Every row gives one point. The points of each table are mixes of a few directions, plus a little noise. How many directions does each table use, and how many do they share? Where both have some left over, give the other angles between the two spaces (their principal angles), to ten degrees, smallest first.

First (4 x 3):
-0.17,-0.40,+0.69
+0.01,+0.02,-0.04
+0.06,+0.14,-0.25
+0.09,+0.23,-0.40
Second (4 x 3):
-0.15,-0.36,+0.62
+0.13,+0.32,-0.55
-0.01,-0.03,+0.06
+0.03,+0.07,-0.12
Directions: first 1, second 1, shared 1

First (5 x 4):
-0.66,+0.13,+0.15,+0.33
+0.29,-0.06,-0.07,-0.15
+0.70,-0.14,-0.16,-0.35
-0.43,+0.09,+0.10,+0.21
+0.10,-0.02,-0.02,-0.05
Second (8 x 4):
-0.07,-0.38,+0.04,-0.03
-0.39,+0.35,-0.12,+0.00
+0.00,+0.19,-0.14,-0.14
+0.26,-0.85,+0.27,+0.09
-0.14,+0.04,-0.18,-0.19
+0.41,-0.17,+0.07,-0.02
-0.16,+0.12,-0.20,-0.20
+0.09,+0.71,+0.25,+0.47
Directions: first 1, second 3, shared 1

First (7 x 8):
-0.02,-0.40,+0.03,-0.11,-0.39,-0.20,+0.17,+0.09
+0.36,-0.19,+0.07,+0.04,+0.19,-0.37,-0.04,+0.08
+0.06,+0.15,-0.01,+0.06,+0.20,+0.03,-0.08,-0.03
-0.03,+0.37,-0.04,+0.10,+0.32,+0.22,-0.15,-0.09
+0.24,-0.23,+0.06,+0.00,+0.03,-0.32,+0.02,+0.08
-1.02,+0.40,-0.20,-0.16,-0.68,+0.99,+0.17,-0.18
+0.40,-0.08,+0.07,+0.08,+0.33,-0.35,-0.10,+0.05
Second (9 x 8):
-0.77,+0.23,-0.17,+0.44,-0.21,-0.42,+0.29,+0.18
+0.25,-0.02,+0.11,-0.28,-0.03,+0.53,-0.12,-0.29
+0.24,+0.24,+0.08,+0.03,+0.35,+0.22,-0.17,-0.22
+0.36,+0.06,-0.02,-0.38,+0.22,+0.56,-0.31,-0.01
-0.28,+0.32,-0.03,+0.38,+0.17,-0.24,+0.08,-0.05
+0.03,-0.50,-0.02,-0.20,-0.40,-0.27,+0.14,+0.27
+0.13,-0.34,-0.10,-0.28,-0.16,-0.10,-0.04,+0.37
-0.04,+0.54,-0.05,+0.20,+0.49,+0.22,-0.20,-0.12
+0.07,-0.52,+0.20,+0.09,-0.43,-0.51,+0.33,-0.13
Directions: first 2, second 4, shared 2

First (11 x 11):
+0.03,+0.09,+0.25,-0.25,+0.03,+0.04,-0.07,-0.21,+0.11,+0.03,+0.02
-0.15,-0.36,-0.98,+0.96,-0.12,-0.15,+0.27,+0.81,-0.43,-0.13,-0.07
+0.29,+0.15,+0.15,+0.01,-0.11,-0.12,-0.04,-0.20,-0.05,+0.15,-0.11
+0.05,+0.11,+0.31,-0.30,+0.03,+0.04,-0.08,-0.26,+0.13,+0.05,+0.02
+0.04,-0.12,-0.43,+0.48,-0.10,-0.12,+0.12,+0.32,-0.23,-0.01,-0.08
+0.47,+0.26,+0.26,-0.01,-0.18,-0.18,-0.07,-0.35,-0.07,+0.25,-0.18
+0.27,+0.20,+0.33,-0.20,-0.07,-0.06,-0.09,-0.34,+0.05,+0.15,-0.07
-0.75,-0.11,+0.58,-1.04,+0.48,+0.52,-0.17,-0.22,+0.61,-0.34,+0.43
-0.27,-0.21,-0.36,+0.23,+0.06,+0.05,+0.10,+0.36,-0.07,-0.16,+0.07
+0.25,+0.17,+0.25,-0.12,-0.08,-0.07,-0.07,-0.27,+0.02,+0.14,-0.08
-0.24,-0.20,-0.36,+0.25,+0.05,+0.04,+0.10,+0.35,-0.08,-0.14,+0.06
Second (9 x 11):
-0.26,-0.13,+0.03,-0.53,-0.13,-0.25,-0.10,-0.04,-0.30,+0.31,+0.21
+0.42,+0.13,-0.23,+0.81,+0.01,+0.12,+0.15,+0.14,+0.13,-0.23,-0.32
-0.54,-0.29,-0.15,-0.44,+0.01,-0.11,-0.04,+0.20,-0.24,+0.10,+0.30
+0.31,+0.25,+0.36,+0.02,+0.08,+0.17,-0.03,-0.33,+0.31,-0.08,-0.15
-0.37,-0.21,-0.21,-0.01,+0.12,+0.12,+0.04,+0.27,+0.03,-0.17,+0.15
+0.05,+0.13,+0.43,-0.56,-0.05,-0.08,-0.15,-0.38,+0.03,+0.22,+0.08
-0.01,+0.02,-0.07,+0.40,+0.25,+0.37,+0.11,+0.15,+0.40,-0.44,-0.10
-0.08,-0.05,+0.09,-0.62,-0.31,-0.49,-0.15,-0.17,-0.53,+0.58,+0.18
+0.48,+0.15,-0.26,+0.94,+0.02,+0.16,+0.18,+0.17,+0.17,-0.29,-0.36
Directions: first 2, second 3, shared 2

First (9 x 12):
-0.01,+0.04,-0.04,+0.00,+0.02,-0.02,+0.06,-0.03,+0.06,-0.04,-0.03,+0.07
-0.04,+0.36,-0.28,+0.01,+0.14,-0.16,+0.48,-0.25,+0.45,-0.36,-0.21,+0.55
+0.02,-0.22,+0.17,+0.00,-0.09,+0.10,-0.29,+0.15,-0.27,+0.22,+0.13,-0.33
+0.01,-0.12,+0.09,+0.00,-0.05,+0.06,-0.16,+0.09,-0.15,+0.12,+0.07,-0.19
+0.04,-0.32,+0.25,-0.01,-0.13,+0.15,-0.44,+0.23,-0.41,+0.33,+0.19,-0.50
-0.07,+0.59,-0.46,+0.01,+0.24,-0.27,+0.80,-0.41,+0.74,-0.60,-0.35,+0.92
+0.06,-0.46,+0.36,-0.01,-0.19,+0.21,-0.62,+0.32,-0.58,+0.47,+0.27,-0.71
-0.03,+0.21,-0.17,+0.00,+0.09,-0.10,+0.29,-0.15,+0.27,-0.22,-0.13,+0.33
+0.01,-0.08,+0.06,+0.00,-0.03,+0.04,-0.12,+0.06,-0.11,+0.09,+0.05,-0.13
Second (11 x 12):
+0.22,-0.01,-0.14,-0.11,+0.05,-0.14,+0.36,-0.04,+0.31,-0.14,-0.21,-0.18
-0.15,+0.39,+0.25,+0.17,+0.38,+0.75,-1.19,-0.37,-0.57,-0.23,+0.52,+0.71
-0.22,+0.07,+0.02,+0.10,+0.05,-0.24,+0.15,+0.04,+0.27,+0.44,+0.02,-0.05
+0.33,-0.15,-0.05,-0.16,+0.16,+0.11,-0.13,+0.02,+0.06,-0.17,-0.02,-0.42
+0.22,-0.47,+0.29,-0.11,-0.27,-0.14,+0.32,+0.16,-0.15,+0.13,-0.09,-0.38
-0.34,+0.12,-0.44,+0.06,+0.32,-0.25,+0.03,+0.19,+0.57,+0.14,+0.06,-0.11
-0.14,+0.33,-0.36,+0.07,-0.20,-0.21,+0.21,+0.09,+0.16,+0.16,-0.24,-0.11
+0.14,+0.05,+0.02,-0.03,-0.28,-0.03,+0.22,-0.02,-0.15,-0.04,-0.21,-0.04
-0.20,+0.40,-0.22,+0.15,-0.37,+0.08,-0.23,+0.07,-0.36,+0.09,-0.10,+0.09
-0.19,-0.11,-0.23,+0.02,-0.24,+0.15,-0.24,+0.27,-0.43,-0.45,+0.06,+0.19
+0.34,-0.61,+0.88,-0.15,+0.39,-0.07,+0.48,-0.37,+0.27,+0.07,+0.20,+0.29
Directions: first 1, second 6, shared 1

First (8 x 18):
+0.26,-0.23,+0.18,-0.12,+0.24,+0.01,-1.56,+0.29,+0.43,+0.20,-0.07,-0.79,+0.10,+0.49,+0.54,-0.19,+0.68,+0.00
+0.16,-0.14,+0.12,-0.08,+0.15,+0.01,-1.00,+0.19,+0.28,+0.12,-0.05,-0.51,+0.06,+0.32,+0.35,-0.12,+0.43,+0.00
-0.14,+0.12,-0.10,+0.06,-0.12,-0.01,+0.83,-0.16,-0.23,-0.10,+0.04,+0.41,-0.05,-0.27,-0.29,+0.10,-0.35,+0.01
+0.02,-0.01,+0.02,-0.01,+0.02,+0.00,-0.14,+0.03,+0.04,+0.02,-0.01,-0.07,+0.00,+0.05,+0.05,-0.03,+0.06,+0.00
-0.06,+0.05,-0.04,+0.02,-0.05,+0.00,+0.39,-0.07,-0.10,-0.04,+0.02,+0.19,-0.02,-0.11,-0.14,+0.05,-0.17,+0.00
-0.20,+0.18,-0.14,+0.08,-0.17,-0.02,+1.19,-0.22,-0.33,-0.15,+0.07,+0.60,-0.08,-0.38,-0.41,+0.14,-0.51,+0.01
+0.05,-0.04,+0.03,-0.02,+0.04,+0.01,-0.30,+0.06,+0.09,+0.04,-0.01,-0.15,+0.01,+0.09,+0.10,-0.04,+0.12,+0.00
-0.10,+0.09,-0.06,+0.05,-0.09,+0.00,+0.60,-0.12,-0.16,-0.09,+0.04,+0.30,-0.04,-0.19,-0.22,+0.08,-0.26,+0.01
Second (10 x 18):
-0.81,-0.02,-0.27,-0.36,-0.18,+0.09,+0.15,+0.06,+0.05,+0.06,+0.34,+0.66,+0.30,-0.15,+0.00,+0.58,-0.54,-0.06
+0.53,-0.08,+0.27,+0.12,+0.20,-0.56,+0.11,-0.15,+0.35,+0.24,-0.14,-0.36,-0.08,-0.01,+0.03,-0.13,+0.16,-0.16
+0.03,+0.01,-0.25,-0.37,+0.03,-0.60,+0.15,+0.28,+0.55,+0.06,-0.07,+0.02,+0.00,+0.08,+0.02,+0.06,-0.30,+0.02
+0.11,+0.17,-0.06,+0.20,+0.26,-0.45,-0.26,-0.18,+0.05,+0.17,-0.10,-0.35,-0.07,-0.19,+0.20,-0.28,-0.01,+0.14
+0.07,+0.14,-0.32,-0.17,-0.08,+0.37,+0.10,+0.25,-0.13,-0.35,-0.30,-0.02,-0.16,+0.31,+0.08,-0.26,+0.04,+0.25
-0.27,-0.04,+0.27,+0.42,-0.04,+0.31,-0.54,-0.18,-0.46,+0.06,+0.38,+0.00,+0.09,-0.33,-0.16,+0.06,+0.16,-0.03
-0.69,+0.22,-0.45,-0.35,+0.08,+0.24,+0.73,-0.47,-0.12,+0.14,-0.20,+0.63,+0.25,-0.01,+0.57,+0.40,-0.55,+0.05
+0.34,-0.04,+0.13,+0.14,-0.08,+0.29,-0.18,+0.20,-0.16,-0.23,-0.08,-0.24,-0.17,+0.17,-0.18,-0.28,+0.34,+0.06
+0.33,+0.01,-0.18,-0.21,-0.12,+0.02,-0.04,+0.52,+0.19,-0.34,-0.19,-0.19,-0.21,+0.33,-0.17,-0.29,+0.11,+0.16
+0.36,-0.36,+0.86,+0.58,-0.06,+0.29,-0.22,-0.32,-0.29,+0.19,+0.36,-0.16,+0.05,-0.19,-0.38,+0.13,+0.58,-0.43
Directions: first 1, second 5, shared 0; angles 50
